Each row of a before or after table is a point. One or more steps were done to the points. Then noise was added and the rows were shuffled. The steps act on columns, c1 being the first. Write out the steps. A step turns or swaps two columns, mirrors them in a line or flattens them onto one, adds a multiple of one to another, or multiplies or shifts one. Angles are multiples of 10 degrees, from the lower column toward the higher: turns from -170 to 170, lines from 10 to 170 but not 90. Use the fewest steps. Two steps may share a column if one is a turn and the other turns, adds or multiplies; they go together, in the order done. Otherwise the lowest column goes first.
(in the rows, 128 means zero)

Before, 10 rows:
[[164 163]
 [136 109]
 [166 142]
 [152 193]
 [145 118]
 [112 159]
 [198  69]
 [ 62 155]
 [111 165]
 [180 164]]
After:
[[133 100]
 [115 169]
 [167 172]
 [176  50]
 [139 115]
 [ 85 161]
 [154 149]
 [146 216]
 [115 171]
 [154 179]]
Steps: multiply c1 by 0.7; multiply c2 by 1.3

Before, 10 rows:
[[143 136 152  73 144 123 134 152]
 [ 86 149 125 168  98 154  85 103]
 [124 144 183 112  91 141  88 175]
 [175  66 142  79 156 103  93 198]
 [175 182 155 193 188  75 154 147]
 [112 146 126 190 203 139 112 191]
 [ 74 186 168 127 221  61  74 131]
 [143 150  84 188 190 180 129 118]
 [151 119 112 101  91  95 197 156]
 [161  86 180 119 163  81 206 161]]
After (10 x 8):
[[ 83  94 123 167 127 156 127 104]
 [177 209 137  95 131  94 129 193]
 [145  83  82 111  45 184 130 121]
 [ 77  67 166  45  98  55 127 133]
 [162 168 187 103  97  85 125 161]
 [173  54 149 110  64  76 120 144]
 [125 117 184 140 164 142 135 181]
 [153 140 154  85 165 113 125 154]
 [157 140 117 147 169  96 130 159]
 [110  80 125 102  40 129 128 189]]
Steps: turn c2 and c4 by 160 degrees; turn c4 and c5 by 130 degrees; multiply c7 by 0

Before, 14 rows:
[[143 125 126 127 121  89 132 116 113 114  43  53]
 [156 132 175 139  94  85 122 121 137 102 150  78]
 [151 121  95 135 116 106 131 141 100 123 141 164]
 [113  86 109  98 124  79 152 116 146 134 141 156]
 [ 69 140 121 119 107 107 146 117 135 151 148 132]
 [147 118 107 127  92 171 152 117 117 111 108 160]
 [126  90 153 142 138 105 126 117 111 129 146 146]
 [ 82 118 120  89 117 109 134 112 124 112 157  39]
 [157 143 114 143 118 144 102 105 161 135 155 156]
 [154  90 134 108 101 105 142 233 109 160 123 106]
 [153 152 188  65 119 102 152 110 108 174 117 136]
 [135 142 107 136 116 149 127 133 117  98 109 168]
 [146 141 117 138 140 130 160 128 136 108 110 114]
 [149 144 149 127 127 111  86 117 172 101 153 160]]
After:
[[155 145 171  98 128  97  85 119 155  98 151 155]
 [137 144  87 143 115 163 127 121 126  95 109 170]
 [148 139 107 129 144 134 156 125 144 108 110 114]
 [113  89  92  94 128  49 154 133 116 134 141 154]
 [161 129 218 129  95  62 125 140 146 100 150  78]
 [159 142  97 115 119 143 100  95 161 132 152 157]
 [128  87 173 149 137  91 127 126 129 127 145 150]
 [ 69 138 118 118 102  91 145 130 125 156 153 135]
 [147 120  89 137  93 189 152 102 125 111 109 160]
 [151 153 252 104 118  80 158 119  68 172 119 135]
 [ 86 115 111 104 115  88 136 122  93 111 152  38]
 [141 121 124 135 121  61 133 129 117 114  43  52]
 [156  90 141 132 100 155 142 239 101 166 119 102]
 [152 123  66 153 115 101 133 145 114 123 141 165]]
Steps: multiply c3 by 2; turn c4 and c9 by 50 degrees; turn c6 and c8 by -20 degrees; multiply c6 by 1.6
